Each row of a before or after table is a point. The points were changed in one or more steps. Then noise was added and the rows were shuffled. The steps act on columns, c1 being the first. Name the steps. A step turns or swaps two columns, mirrors them in a line or flattens them onto one, adds a multiple of one to another, or multiplies or shifts one. Angles are multiples of 10 degrees, from the lower column toward the higher: turns from -170 to 170, lines from 10 to 170 but not 90. Use the fewest steps. Two steps may share a column if one is a turn and the other turns, adds or multiplies; they go together, in the order done. Otherwise the lowest column goes first.

Before, 13 rows:
[[ 0.56 -0.27 -0.53]
 [-0.30  0.25  0.27]
 [ 0.50  0.02 -0.12]
 [ 0.22 -0.42  0.62]
 [ 0.40 -0.53 -0.28]
 [ 0.36 -0.12 -0.51]
 [-0.11  0.37  0.30]
 [ 0.49 -0.41 -0.22]
 [-0.54  0.41 -0.46]
 [-0.03 -0.11 -0.29]
 [ 0.03 -0.41  0.38]
 [-0.12 -0.42  0.56]
 [-0.31  0.14 -0.08]]
After (13 x 3):
[[ 0.03  0.24 -0.24]
 [ 0.26 -0.09  0.76]
 [ 0.34  0.30  0.61]
 [-0.09  0.32 -0.65]
 [-0.57 -0.19  0.47]
 [-0.19 -0.44  0.08]
 [ 0.41  0.23 -0.15]
 [-0.70 -0.40  0.12]
 [-0.62 -0.33 -0.04]
 [-0.47 -0.33  0.40]
 [ 0.49 -0.09 -0.15]
 [-0.35  0.02 -0.07]
 [ 0.12  0.10  0.47]]
Steps: turn c1 and c2 by -110 degrees; turn c1 and c3 by -60 degrees

Before:
[[ 0.11  0.06 -0.50 -0.27 -0.87  0.29]
 [-0.47 -0.47 -0.51  0.33 -0.29  0.02]
 [-0.12  0.21 -0.43 -0.12 -0.47 -0.37]
 [-0.40  0.01  0.06 -0.08  0.10 -0.43]
 [-0.51 -0.60  0.27 -0.01 -0.18 -0.55]
 [ 0.60 -0.04 -0.45  0.28  0.33  0.28]
 [ 0.47  0.63  0.30  0.26  0.31 -0.11]
 [-0.01  0.12 -0.05 -0.45  0.08 -0.19]
 [ 0.39  0.20  0.04  0.36  0.25 -0.29]
 [-0.44  0.63  0.45 -0.49 -0.48  0.16]]
After, 10 rows:
[[-0.27 -0.50  0.56  0.34 -0.26  0.28]
 [-0.46  0.00 -0.14 -0.09  0.03  0.35]
 [-0.68 -0.57 -0.40 -0.04 -0.20  0.27]
 [ 0.33  0.08  0.51 -0.29 -0.86  0.11]
 [ 0.30  0.15 -0.37  0.38  0.25  0.23]
 [ 0.76 -0.05  0.29  0.28  0.36  0.02]
 [-0.49  0.65 -0.09 -0.48 -0.50 -0.36]
 [-0.01  0.11 -0.05 -0.43  0.13  0.17]
 [ 0.35  0.59 -0.51  0.27  0.33 -0.12]
 [-0.06  0.21  0.13 -0.08 -0.47  0.55]]
Steps: turn c3 and c6 by -140 degrees; turn c1 and c3 by -20 degrees

Before, 13 rows:
[[-0.46  0.35 -0.08 -0.29 -0.61  1.06  0.07  0.32  0.53 -0.02 -0.13]
 [ 0.07 -0.46  0.56  0.64 -0.14 -0.21 -0.12 -0.15  0.51  0.30  0.32]
 [-0.61 -0.07 -0.46 -0.03 -0.34  0.12 -0.78 -0.14  0.38  0.38 -0.07]
 [ 0.15 -0.24  0.00 -0.05  0.57 -0.31  0.30  0.26  0.32  0.18 -0.79]
 [-0.39 -0.19 -0.22  0.36  0.08  0.00 -0.43  0.57  0.46 -0.47  0.05]
 [-0.17  0.83 -0.25  0.89  0.04  0.28  0.26  0.05  0.26 -0.56 -0.16]
 [-0.18  0.09 -0.05 -0.16  0.34  0.28 -0.19 -0.23  0.12 -0.26 -0.86]
 [-0.71 -0.39  0.37  0.01  0.05  0.22  0.00  0.36 -0.06  0.93 -0.28]
 [-0.25  0.19  0.03 -0.29  0.48  0.32  0.48 -0.63 -0.21 -0.01  0.06]
 [ 0.31  0.28  0.21  0.36  0.10 -0.06  0.47  0.22 -0.41 -0.35 -0.56]
 [-0.54  0.13  0.19  0.05 -0.41 -0.25 -0.39  0.26  0.65  0.38  0.04]
 [ 0.22  0.24 -0.03  0.40  0.63  0.13 -0.21  0.20  0.18 -0.02  0.41]
 [-0.44  0.41  0.38  0.06  0.57 -0.17 -0.26  0.09  0.17  0.32 -0.26]]
After (13 x 11):
[[-0.11  0.10  0.16 -0.15  0.20  0.27 -0.19  0.35  0.28  0.32 -0.40]
 [-0.17  0.24  0.20  0.42  0.46  0.10 -0.21 -0.08  0.50 -0.19  0.11]
 [ 0.51  0.40  0.57  0.06  0.40 -0.18 -0.26  0.22  0.41  0.13 -0.21]
 [-0.50  0.28  0.39  0.36  0.31 -0.09  0.48  0.41 -0.30 -0.02 -0.46]
 [ 0.18 -0.46  0.72  0.58 -0.38 -0.18 -0.14 -0.22  0.34 -0.24  0.30]
 [ 0.65  0.10  0.42  0.07 -0.65 -0.23 -0.37  0.14  0.37  0.14 -0.13]
 [ 0.28  0.36  0.13 -0.31 -0.79  1.04  0.07  0.15  0.14  0.37 -0.20]
 [ 0.10  0.21  0.30 -0.32  0.48  0.32  0.49 -0.28  0.08  0.21  0.33]
 [-0.33  0.85 -0.04  0.83 -0.11  0.28  0.30  0.14  0.24  0.45 -0.17]
 [ 1.17 -0.40  0.55  0.01  0.07  0.21  0.01  0.32  0.02 -0.05 -0.32]
 [-0.13 -0.23  0.00  0.40 -0.14 -0.01 -0.38  0.23  0.42  0.59 -0.25]
 [ 0.65 -0.04 -0.30  0.03 -0.45  0.12 -0.74 -0.07  0.12  0.26  0.06]
 [ 0.04 -0.27  0.21 -0.06  0.36 -0.32  0.28  0.47  0.53 -0.24 -0.61]]
Steps: turn c1 and c10 by -130 degrees; shift c3 by 0.20; turn c5 and c9 by 30 degrees; flatten c8 and c11 onto the line at 130 degrees

Before (10 x 18):
[[ 0.02 -0.27 -0.13 -0.49  0.25  0.30  0.19 -0.42 -0.38  0.08 -0.29 -0.32
   0.00 -0.09 -0.18 -0.45 -0.32 -0.12]
 [-0.10  0.00  0.28 -0.43 -0.21  0.30  0.15  0.02  0.15  0.04 -0.21 -0.05
  -0.29 -0.47 -0.69 -0.39 -0.05  0.22]
 [-0.05 -0.23  0.18 -0.05 -0.45  0.07  0.24 -0.30  0.25 -0.04 -0.41 -0.27
  -0.09 -0.60 -0.19 -0.40  0.14 -0.33]
 [ 0.57 -0.13  0.00 -0.32 -0.37  0.08  0.27 -0.07 -0.77 -0.04 -0.65 -0.52
  -0.39  0.10 -0.41 -0.09 -0.42 -0.13]
 [-0.17  0.12  0.17 -0.03 -0.01 -0.05  0.18  0.33  0.12  0.35 -0.39  0.15
  -0.28 -0.21  0.03 -0.32  0.14 -0.21]
 [-0.18 -0.64  0.41  0.06 -0.23 -0.52 -0.33  0.23  0.17  0.25  0.46  0.33
  -0.33  0.15  0.09 -0.06  0.23 -0.15]
 [-0.61 -0.13  0.12 -0.32 -0.19 -0.23 -0.12  0.00  0.13 -0.33 -0.65  0.14
  -0.05 -0.16 -0.32  0.05  0.32 -0.29]
 [-0.03 -0.12  0.61 -0.40 -0.19 -0.36  0.25 -0.10 -0.08  0.19 -0.32  0.06
   0.13 -0.13 -0.28  0.01 -0.22 -0.37]
 [-0.22 -0.11  0.16 -0.05 -0.21 -0.23  0.00  0.20 -0.02  0.31 -0.01 -0.62
  -0.10  0.10 -0.17  0.21 -0.26 -0.10]
 [-0.56 -0.86  0.89  0.69  0.33 -0.03 -0.73  0.03  0.89  0.17  0.26  0.74
  -0.39  0.85  0.54  0.71 -0.32 -0.35]]
After, 10 rows:
[[-0.15  0.01  0.58 -0.34 -0.14  0.16  0.27 -0.08 -0.09 -0.11 -0.60 -0.10
   0.07  0.19 -0.15  0.07 -0.66  0.45]
 [-0.63  0.02  0.13 -0.27  0.21  0.23 -0.42 -0.04  0.15  0.33 -0.90  0.10
   0.00  0.20 -0.06  0.03  1.02  0.42]
 [-0.32 -0.23  0.18 -0.06 -0.34  0.59  0.17 -0.31  0.23 -0.16 -0.49  0.26
  -0.03  0.61 -0.13 -0.44  0.48  0.39]
 [-0.29  0.20  0.12 -0.05  0.00  0.31 -0.11  0.21  0.04 -0.68 -0.11  0.27
  -0.08 -0.02  0.03  0.26 -0.76  0.21]
 [-0.22 -0.28  0.26 -0.41 -0.09  0.79  0.09  0.07  0.12 -0.06 -0.69  0.03
  -0.31  0.32  0.56 -0.34 -0.20  0.51]
 [-0.13 -0.25  0.21 -0.06  0.11  0.41  0.09  0.37  0.13 -0.15 -0.41 -0.34
  -0.30  0.12 -0.18 -0.31  0.42  0.13]
 [-0.31  0.58  0.44  0.04 -0.14 -0.04 -0.45  0.22  0.18  0.04  0.52 -0.40
  -0.36  0.31 -0.11 -0.06  0.67 -0.01]
 [ 0.21  0.20  0.05 -0.30 -0.60  0.59  0.62 -0.08 -0.80 -0.30 -1.01  0.44
  -0.37  0.08  0.04 -0.03 -1.28  0.43]
 [ 0.15  0.16 -0.14 -0.51  0.17  0.84  0.22 -0.44 -0.37 -0.25 -0.46  0.20
   0.01  0.30  0.03 -0.41 -0.97  0.17]
 [-0.22  1.17  0.92  0.70  0.64  0.44 -0.97  0.02  0.88  0.29  0.61 -0.64
  -0.41 -0.12 -0.63  0.72 -0.94 -0.28]]
Steps: add 0.5 times c1 to c7; turn c1 and c5 by -40 degrees; turn c2 and c14 by -140 degrees; shift c6 by 0.50; turn c10 and c12 by -140 degrees; add 0.7 times c15 to c11; turn c15 and c18 by -120 degrees; multiply c17 by 3
